Each row is a point. The window is the flat piece filled in between its corners: a triangle in 3 columns, a solid with four corners in 4, and so on. A path goes straight from each point to the next, and from the last back to the first. List the points from which the path goes on through the window.

Window (3 x 3)
[[ 47  -2   7]
 [ 32  28  16]
 [-41 -25 -31]]
Path:
(1): [21 35  2]
(2): [24 14 50]
(3): [58 32 43]
(4): [62 51  5]
(5): [-41 -20 -74]
(6): [-53 -54  -2]
(7): [16 -5 42]
(8): [ 43  33 -31]
(9): [-13   2 -30]
(10): [-18 -20   7]
(11): [ 5  2 17]
(12): [ 18  21 -23]
(13): [-19  -6 -63]
(14): [-36 -42   6]
(15): [52 17 56]
(16): [49 36 -7]
Through the window after points: 7, 9, 11

Window (4 x 4)
[[ 69   2   4  14]
 [-76 -38 -18  37]
 [-11  12   4  17]
 [  8 -29  57  -9]]
Path:
(1): [-22 -27  61  22]
(2): [-17 -37  32 -40]
(3): [ 55  -8 -11 -15]
(4): [57  7 25 51]
(5): [-14  -8  33  28]
(6): [-35 -15   7 -19]
(7): [-57 -35 -31  10]
(8): [-62 -28   0  46]
Through the window after points: 3, 7

Window (8 x 8)
[[ -34   53  -44   17  -20  -31   -4   23]
 [  41   47 -116   35   10  -37  -42  -17]
 [ -21  -43  -16   11   16    0   58   34]
 [  25   -4  -45   42  -39   35  -43   28]
 [  -3   -9  -21  -69   -5   18  -37  -15]
 [  11    2   -9  -18   44  -48  -14  -26]
 [   4   20    3  -25   41   73    2   25]
 [  71  -32  -20   42   -4   -1   91   39]]
Path:
(1): [ 12   9  -8   4  -3   9  11 -70]
(2): [ -1   0 -30 -38  32 -37 -32  36]
(3): [  7   9 -37  30  13 -15  14  53]
(4): [  4  13 -28  44   2   7  45 -26]
(5): [ -4  16 -18  64 -28  22  41 -30]
(6): [ 29   9 -52   2  24 -24 -18  76]
(7): [  4  19 -55 -31  10 -15 -61  52]
(8): [-30  26 -36   2   3  19 -29 -25]
Through the window after points: 1

Window (11 x 11)
[[ 22  44 -31  18  21  89  35  14 -17  -5   4]
 [  3 -19 -37   4  26  82 -84  30  19  -8   4]
 [ 23  -3  23  53 -14  18 -27  -5 -37  -5   4]
 [ 26 -16 -35  32  65 -15  58  11 -17 -29  -8]
 [-16  47  32  14  29  33 -13  13  32 -15  11]
 [-52 -13  -2 -24 -32 -22  -2  16   5 -23  18]
 [ 33  19  -9  -4  34   0  11  53 -12 -53  10]
 [-43   7 -35  70 -49  43   3 -17  -9 -74  22]
 [ 18 -21  32 -45  26  -5 -40 -24  -4 -36   9]
 [ 10 121 -19  -7  36 -97  75 -26 -32 -15   3]
 [ 41  -4 -35 -18 -10 -17  12   2  44 -22 -16]]
Path:
(1): [ 44  34 -19  25  36  11  -4 -11   3 -13  61]
(2): [ 18  19   3   9  20  27   8  18 -25 -40 -73]
(3): [-12   5  -4  12   2  21 -15  -2 -13 -49 -28]
(4): [  8  -1 -19  20   6  16   7  -8   2 -32  52]
(5): [ -8  -5 -16  -7  -6 -13   0  -5  25 -14  68]
(6): [-12   2   2 -20  -3 -10  -4   8  -5 -31 -18]
(7): [ 12  -5 -25   2  16  -3  10   4 -20 -33 -33]
(8): [ 35 -21 -27  12  22  -8  11  -1   5 -20  63]
Through the window after points: 3, 5

Window (12 x 12)
[[-68 -26  41 -43 -34  28  -9  83 -35  42  43 -20]
 [-43   6  28  53 -24   3  14  40  31 -52 -10 -29]
 [ 52  23 -29  72  -9  32 -35  15 -46  14  -8  -4]
 [-30 -16  56 -40 -62  28  34  24  39  26  46 -19]
 [-48 -34  82 -60 -41 -12  18  14 -49  36   9 -31]
 [  9  60 -27   5  32  -6 -42  16 -22  24  -6  17]
 [-36   3  25 -38 -75  23  15  37  -6 -75  24 -18]
 [-40 -22  21 -91 -28  -8  53  58 -48  82  42 -87]
 [-57  54   5  63 -49  30  24  -4 -14 -44  25  15]
 [-15  31 -56  38 -16  45 -34  -2 -16  19 -62   6]
 [ -3   5 -44  33  55  58 -23 -17 -35  -9  -3   6]
 [-20 -16 -53  22 -11 -15 -44  -8 -25  20  23  -4]]
Path:
(1): [-34   1  89 -16 -25  15 -27  -8 -32  29  30 -66]
(2): [-34 -24   9 -38 -39  -7  39  39 -38  19  -2   5]
(3): [-15  -3 -27 -17 -12  -6  25  52   2  26 -22  37]
(4): [-25  24  24  11 -36  16 -26   2 -19   0  40 -45]
(5): [-11  23 -12  19  -9  19 -34   1 -24  18  13 -25]
(6): [ -6   7 -28  25 -10  -5  -8  23 -24   1   2  22]
(7): [  1  11 -22  45 -23  10  15  17 -25  -9  11   9]
(8): [-42  53  36  23 -35  66 -68  -8 -21  11   9 -36]
Through the window after points: 1, 5, 7

Window (14 x 14)
[[ -14   12   -6   21   24  -32  -33   26    0   27    8  -24  -53  -19]
 [  34   20   24  -58  -21   22    4   63  -81  -44   -6   19   40   23]
 [ -29   32  -54   39  -26   22   22  -28  -36   43   39   18   17  -23]
 [  71  -62   -5  -12  -52  -53   23   59   52 -104   27   -9    3  -50]
 [ -23    4  -81  -23  -64   73   13 -102  -60   12   -8  -12  -50   -4]
 [  39  -71   45  -49  -57   30   16   87  -11  -11  -17   31   20   17]
 [ 114  -16    5  -21    9   50  -33   50  -46   -8  -43   47   28   16]
 [  19   58  -20  -17   18    2    2   39   53   12    8    4   -2   41]
 [  41  -82  -29  -43  -13   18   -2   83  -15  -57  -19  -20   60   -1]
 [ -25    9  -20   -9  -43  -12  -38  -72  -41   41    5    2   30   21]
 [  -9   11  -11   24   30  -88   22   46   28   -5  -54   31   -2   -6]
 [ -20  -27  -13   -6  -19   40   70 -113  -36   -6   46  -44    4  -15]
 [ -35   16   12   20   29  -14  -27   34   66  -46   -5   35   -5  -28]
 [ -25  -11  -39  -32   30  -47    5  -14   -1   14   40   48  -11  -18]]
Path:
(1): [ -2  26 -13 -69  -9   4   1  10  -2  25 -21  -8  23 -64]
(2): [-29  32  -7 -46 -14 -24   0   3  30  34 -34  11  41 -70]
(3): [  4   7 -16  22   2 -10   2   5  -5 -10   9  17 -23  23]
(4): [  4 -23 -30   3 -15  -4   7  22 -10 -17   6  17   0  15]
(5): [  6  -6 -11 -25   0  -3  13  10  -6  -3   0   0  27 -32]
(6): [ 28  22  -5 -51 -14  -3   9  11  13  20 -46  -2  23 -56]
(7): [ 24 -31 -23  32  -1 -11  -6  23 -29 -39   8  35 -11  46]
(8): [ -6 -10 -14  41   7  22  -4   6 -34  -5  13  38  -1  70]
Through the window after points: 4, 6
